Each row is a point. To make a cloud, some directions were put in groups of two or more. Within a group, all points are equally far from the middle, so they leave a hole (a ring in 2 directions, a hollow ball in 3). The other directions are filled evenly. Then the cloud was stretched, turned, moved and blurred a little. Count the holes, and give their numbers of directions, smallest first.

Cloud, 15 rows:
|  0.6 | -7.3 |
|  3.1 | -1.0 |
|  3.7 |  1.1 |
| -0.9 |  2.3 |
| -0.9 | -3.9 |
| -0.7 | -3.3 |
|  3.6 | -4.4 |
| -2.6 | -2.8 |
| -1.5 | -1.0 |
| -2.2 |  3.1 |
| -6.1 | -1.4 |
|  1.2 | -3.8 |
| -1.5 | -4.4 |
|  3.6 | -0.8 |
| -3.6 |  0.6 |
Holes: 0

Cloud:
|  2.9 |  5.6 | -1.2 |
|  1.8 |  1.7 | -5.1 |
| -3.9 | -0.1 |  1.0 |
| -1.4 |  5.2 |  0.1 |
|  6.3 |  1.3 | -0.5 |
| -0.8 |  4.4 |  2.6 |
| -2.8 |  1.8 | -3.4 |
|  3.9 | -2.8 | -1.5 |
|  4.4 |  0.1 |  4.1 |
|  1.9 |  5.6 |  1.5 |
|  4.8 |  1.3 |  3.7 |
| -3.3 | -1.6 |  1.2 |
|  5.0 | -1.1 |  2.9 |
| -1.1 | -3.7 |  0.7 |
| -1.0 |  0.3 | -4.9 |
|  0.8 |  4.3 | -4.1 |
|  0.4 |  0.2 | -5.3 |
| -2.6 | -2.9 | -0.5 |
| -3.8 |  0.0 |  1.0 |
Holes: 1 (3)

Cloud:
| -0.5 |  3.6 | -5.0 | -1.0 |  2.2 |  1.5 |
| -0.4 |  0.1 |  0.1 |  5.0 | -1.0 |  3.3 |
|  4.7 |  1.3 |  1.8 |  1.9 |  0.6 | -1.7 |
| -3.3 |  1.0 |  4.9 | -2.4 | -2.5 |  2.1 |
|  0.1 |  6.2 |  1.5 |  2.3 | -3.3 |  6.0 |
|  2.1 |  4.6 |  2.4 |  2.5 |  2.1 | -1.7 |
|  5.7 |  5.2 | -1.3 | -0.9 | -2.2 |  3.2 |
| -6.4 |  0.2 |  0.9 |  0.0 |  0.5 |  2.1 |
|  0.2 |  0.1 | -1.1 | -3.6 |  1.4 | -2.8 |
|  1.5 |  8.3 |  2.1 |  2.2 | -2.6 |  0.4 |
|  0.1 | -1.9 | -3.4 | -0.1 | -0.1 | -2.6 |
|  0.5 |  2.6 |  0.1 |  1.4 | -6.1 | -1.2 |
|  0.9 |  0.9 | -2.6 | -4.4 | -2.6 | -2.2 |
| -0.1 | -1.4 |  3.5 | -4.1 |  0.4 |  3.9 |
|  4.0 |  1.4 |  1.7 | -0.5 | -1.6 |  6.5 |
|  0.9 |  7.5 |  3.2 |  1.8 | -2.0 | -0.7 |
| -2.0 |  3.4 | -2.6 | -1.1 | -4.9 |  5.6 |
|  1.0 |  1.2 |  5.2 | -1.3 | -3.6 |  4.6 |
| -2.8 |  1.3 |  4.6 |  1.6 |  0.3 | -0.7 |
|  1.5 |  4.8 |  1.5 |  4.3 | -1.1 | -2.0 |
|  4.6 |  5.3 |  1.8 | -1.6 |  1.8 |  3.1 |
| -2.1 | -0.7 | -2.9 |  3.6 | -0.6 |  3.2 |
| -0.7 |  2.3 | -0.9 | -5.2 |  1.1 |  4.9 |
|  5.8 |  4.6 | -1.8 |  0.8 | -0.2 |  1.6 |
|  0.3 |  8.3 |  2.0 |  2.9 |  0.3 |  3.2 |
| -1.4 |  3.9 |  4.2 |  1.9 | -2.3 |  5.5 |
| -2.9 |  1.7 |  3.3 | -4.3 | -1.9 |  5.1 |
|  3.7 |  4.9 |  0.9 |  3.2 |  1.5 | -1.0 |
|  0.3 | -0.2 |  0.1 | -4.8 |  0.1 | -2.3 |
|  2.3 |  5.2 |  4.4 | -2.4 | -3.0 | -0.8 |
|  2.5 |  4.0 |  4.6 | -1.6 | -3.8 | -0.9 |
|  1.1 |  8.6 |  0.8 |  3.0 | -2.2 |  2.8 |
| -2.8 |  2.5 |  4.7 |  2.0 | -0.4 |  4.2 |
|  0.7 |  5.7 | -0.9 |  0.5 | -4.9 |  5.9 |
|  1.4 |  7.6 |  1.9 |  3.3 | -1.5 | -0.5 |
| -1.2 | -0.4 | -0.8 |  4.5 | -2.3 |  0.3 |
| -1.2 |  4.8 |  4.6 | -0.5 | -2.0 | -1.8 |
| -3.5 | -2.2 |  1.1 | -0.5 |  2.7 |  0.2 |
|  0.7 | -1.8 | -3.3 | -1.4 | -0.4 | -2.6 |
|  1.9 |  4.0 |  2.0 |  0.0 |  3.4 | -1.7 |
| -4.8 | -0.3 | -0.8 | -1.8 | -4.5 |  1.4 |
| -1.0 |  3.0 |  2.3 |  3.6 | -3.1 |  5.1 |
| -2.7 |  3.9 |  4.6 | -1.1 | -1.7 |  5.5 |
| -1.5 |  2.6 | -3.0 | -3.4 | -3.9 |  5.5 |
|  1.5 | -0.3 |  0.9 | -0.2 | -6.2 |  2.3 |
| -4.8 |  1.2 | -0.7 | -0.2 |  3.0 |  3.9 |
| -2.0 | -1.6 | -3.8 |  0.3 |  1.1 |  3.7 |
| -0.3 |  1.4 |  1.1 |  2.6 | -5.6 |  0.1 |
| -5.9 |  3.7 | -0.6 | -0.4 |  1.3 |  4.1 |
| -4.6 |  3.6 |  3.2 |  0.1 |  0.5 |  4.7 |
|  1.0 |  4.2 |  1.3 |  4.2 | -2.8 | -1.9 |
Holes: 3 (2, 2, 2)
